Every row gives one point. The points of each table are mixes of a few directions, plus a little noise. Count the directions of each table, and those that both share. Where both have some left over, give the other angles between the two spaces (their principal angles), to ten degrees, smallest first.
In the rows, zero is written as 128.

First (6 x 2)
[[141,94],
[112,174],
[129,125],
[107,186],
[130,121],
[150,65]]
Second (6 x 2)
[[118,155],
[131,121],
[148,74],
[108,183],
[148,74],
[116,161]]
Directions: first 1, second 1, shared 1

First (7 x 4)
[[119,128,121,142],
[163,125,107,146],
[73,173,102,109],
[123,139,97,162],
[102,124,159,106],
[227,100,135,117],
[89,108,177,116]]
Second (8 x 4)
[[127,162,155,168],
[75,122,95,124],
[163,139,156,139],
[73,109,83,109],
[170,133,154,132],
[163,130,148,128],
[70,97,71,94],
[183,132,161,130]]
Directions: first 3, second 2, shared 1; angles 70

First (7 x 6)
[[129,125,127,128,124,129],
[102,181,129,147,215,119],
[117,150,128,135,162,124],
[139,104,128,119,90,132],
[123,138,129,131,143,126],
[164,55,126,101,7,140],
[120,144,128,135,155,126]]
Second (7 x 6)
[[126,122,76,117,75,150],
[141,112,187,132,154,103],
[142,78,141,97,96,91],
[107,145,91,116,155,109],
[139,93,152,109,118,96],
[126,178,122,176,128,204],
[115,166,127,150,169,143]]
Directions: first 1, second 3, shared 1

First (8 x 9)
[[116,136,135,145,145,149,118,109,91],
[87,156,131,120,93,114,155,121,142],
[135,146,197,135,121,147,142,103,147],
[122,121,150,179,140,157,119,96,87],
[83,137,108,154,105,123,140,113,105],
[175,109,104,100,184,139,89,153,110],
[128,78,56,162,109,98,125,151,123],
[177,141,144,31,128,97,136,178,219]]
Second (9 x 9)
[[133,136,122,108,129,131,152,121,120],
[104,123,130,194,98,127,96,154,136],
[156,113,134,112,129,112,111,122,136],
[149,156,132,172,80,111,153,104,122],
[204,126,119,138,38,82,149,119,126],
[179,104,120,93,99,102,126,132,132],
[94,124,150,65,249,158,108,104,134],
[71,151,129,159,152,159,137,133,121],
[63,119,116,110,179,170,120,164,124]]
Directions: first 4, second 4, shared 0; angles 30, 40, 50, 70

First (10 x 11)
[[130,118,134,132,137,129,123,128,131,123,129],
[118,157,104,128,89,108,118,120,150,127,139],
[125,61,139,96,194,165,160,135,100,110,93],
[150,89,158,101,170,167,106,125,81,122,114],
[108,111,107,125,133,119,146,127,157,110,121],
[127,162,106,135,73,99,57,101,166,113,160],
[136,131,152,186,133,100,100,128,169,124,159],
[133,73,157,89,210,187,225,163,48,147,70],
[130,178,115,135,82,113,124,128,129,148,142],
[124,203,106,151,58,94,121,128,149,153,155]]
Second (8 x 11)
[[149,164,199,74,108,193,83,91,114,126,139],
[102,98,77,65,101,112,125,163,110,104,90],
[57,130,109,95,152,133,151,100,96,153,88],
[105,124,143,133,94,86,85,167,176,99,137],
[193,129,154,151,149,171,181,116,154,122,154],
[101,121,139,160,150,102,155,158,126,144,117],
[158,136,112,202,145,114,138,91,174,129,169],
[161,121,92,144,130,112,107,138,74,149,129]]
Directions: first 4, second 6, shared 3; angles 80

First (10 x 12)
[[154,72,158,118,90,114,161,151,119,116,137,121],
[156,45,174,101,71,105,179,182,135,100,129,145],
[147,91,143,148,156,153,133,75,91,131,172,135],
[117,158,89,135,159,128,97,120,152,118,121,134],
[147,103,102,156,179,145,107,69,115,116,169,133],
[101,161,108,102,113,105,117,187,182,113,81,152],
[123,187,92,134,116,112,115,134,126,148,107,56],
[113,154,105,148,190,157,92,77,125,131,146,158],
[126,133,181,99,45,108,177,184,107,160,97,85],
[97,175,126,132,165,154,104,102,126,145,121,162]]
Second (11 x 12)
[[114,152,118,96,155,121,167,94,116,63,167,136],
[153,190,162,84,94,110,167,163,93,112,99,85],
[168,177,155,108,149,138,129,141,61,100,125,76],
[126,163,93,145,163,136,87,99,171,147,104,177],
[122,81,170,130,74,125,138,197,97,150,121,75],
[186,122,120,150,130,128,134,66,127,159,129,130],
[97,118,99,154,150,139,87,119,167,151,122,164],
[40,81,119,157,99,136,112,155,131,169,152,91],
[166,63,144,139,103,122,144,125,136,137,134,140],
[107,158,85,139,153,128,93,104,199,147,98,200],
[130,103,143,105,139,126,150,142,111,73,156,133]]
Directions: first 4, second 6, shared 3; angles 90
